Each row is a point. The points of each table are mixes of a few directions, plus a little noise. How many directions does each table use, and how many do they share? Where both have some left over, give the other angles between the two spaces (their principal angles), to ten degrees, smallest first.

First (7 x 2):
[[  4.3   2.3]
 [  3.7   2.0]
 [  0.5   0.2]
 [  1.9   1.1]
 [ -1.8  -1.0]
 [-11.2  -6.1]
 [  2.6   1.4]]
Second:
[[-1.8 -1.0]
 [ 6.2  3.3]
 [ 5.1  2.7]
 [-6.9 -3.8]
 [-2.5 -1.4]]
Directions: first 1, second 1, shared 1

First (9 x 6):
[[  0.7   0.3  -6.0   8.0   1.0   4.8]
 [ -4.3   0.7   3.6   0.2   2.0  -0.5]
 [  3.9   2.8   1.8 -10.0  -6.1  -5.5]
 [  1.1   1.6  -3.2   2.5  -1.2   1.5]
 [ -4.3   2.3   5.5  -3.7   0.1  -2.8]
 [ -1.0  -5.0   7.8  -7.6   2.5  -4.4]
 [  2.6  -4.6  -1.5   1.4   2.0   1.4]
 [ -2.6   3.0   0.2   1.5  -0.3   0.4]
 [  3.9  -1.0  -8.2   7.7   0.0   5.1]]
Second, 9 rows:
[[-0.3  0.1 -0.3 -0.5  0.1 -0.5]
 [ 0.3 -0.1  0.3  0.5 -0.1  0.5]
 [-5.9  1.6 -5.1 -7.3  1.9 -8.0]
 [-2.3  0.6 -2.0 -2.9  0.7 -3.2]
 [ 2.9 -0.8  2.6  3.6 -0.8  4.0]
 [ 9.4 -2.6  8.3 11.7 -2.9 12.8]
 [-4.5  1.2 -3.9 -5.5  1.4 -6.0]
 [ 1.3 -0.3  1.2  1.7 -0.4  1.8]
 [-1.0  0.2 -0.8 -1.2  0.3 -1.3]]
Directions: first 3, second 1, shared 0; angles 60

First, 8 rows:
[[  2.3  -0.6  -2.8   2.4   3.2  -5.8  -0.7   0.3  -2.9  -3.0  -2.8]
 [  1.8   0.0  -2.0   1.7   1.6  -4.6  -0.7   1.8  -1.4  -2.1  -1.0]
 [ -4.7  -1.6   5.1  -4.1  -1.5  11.8   2.5  -9.0   0.8   4.5  -0.9]
 [  3.8   1.4  -4.0   3.3   0.6  -9.6  -2.2   8.3  -0.1  -3.5   1.7]
 [ -4.3  -2.2   4.8  -3.8   0.0  11.2   2.7 -11.1  -0.9   3.8  -2.9]
 [  3.2  -0.2  -3.9   3.3   3.4  -8.1  -1.3   2.3  -3.1  -3.8  -2.5]
 [  0.4   2.0  -0.2   0.0  -3.4  -1.5  -1.0   7.0   3.7   0.5   4.9]
 [ -2.7   0.8   3.1  -2.6  -3.9   6.3   0.6   0.6   3.8   3.3   3.7]]
Second (8 x 11):
[[-7.3  0.2 -1.7  3.5 -7.6  5.6 -1.9  5.1  7.9  1.1 -1.8]
 [-5.8 -1.7 -4.6  6.2 -2.8  1.2 -2.1  1.0  3.1 -2.2 -8.0]
 [ 9.5  2.3  4.7 -7.1  5.2 -5.3  2.3 -0.2 -5.5  1.4 10.3]
 [ 7.6  2.2  7.8 -9.9  3.9  0.7  3.5 -3.4 -4.5  4.2 11.5]
 [ 1.5 -0.3 -1.9  1.6  2.0 -3.8 -0.5  0.3 -1.9 -1.9 -1.8]
 [-2.5 -1.1 -1.3  2.0 -0.5  1.5 -0.4 -1.5  0.6 -0.6 -3.9]
 [-2.6 -1.5 -1.0  1.7  0.2  2.1 -0.1 -3.3 -0.3 -0.6 -4.9]
 [-0.4  0.0 -1.9  2.1 -0.4 -2.0 -0.9  2.0  0.6 -1.3 -1.4]]
Directions: first 2, second 3, shared 2
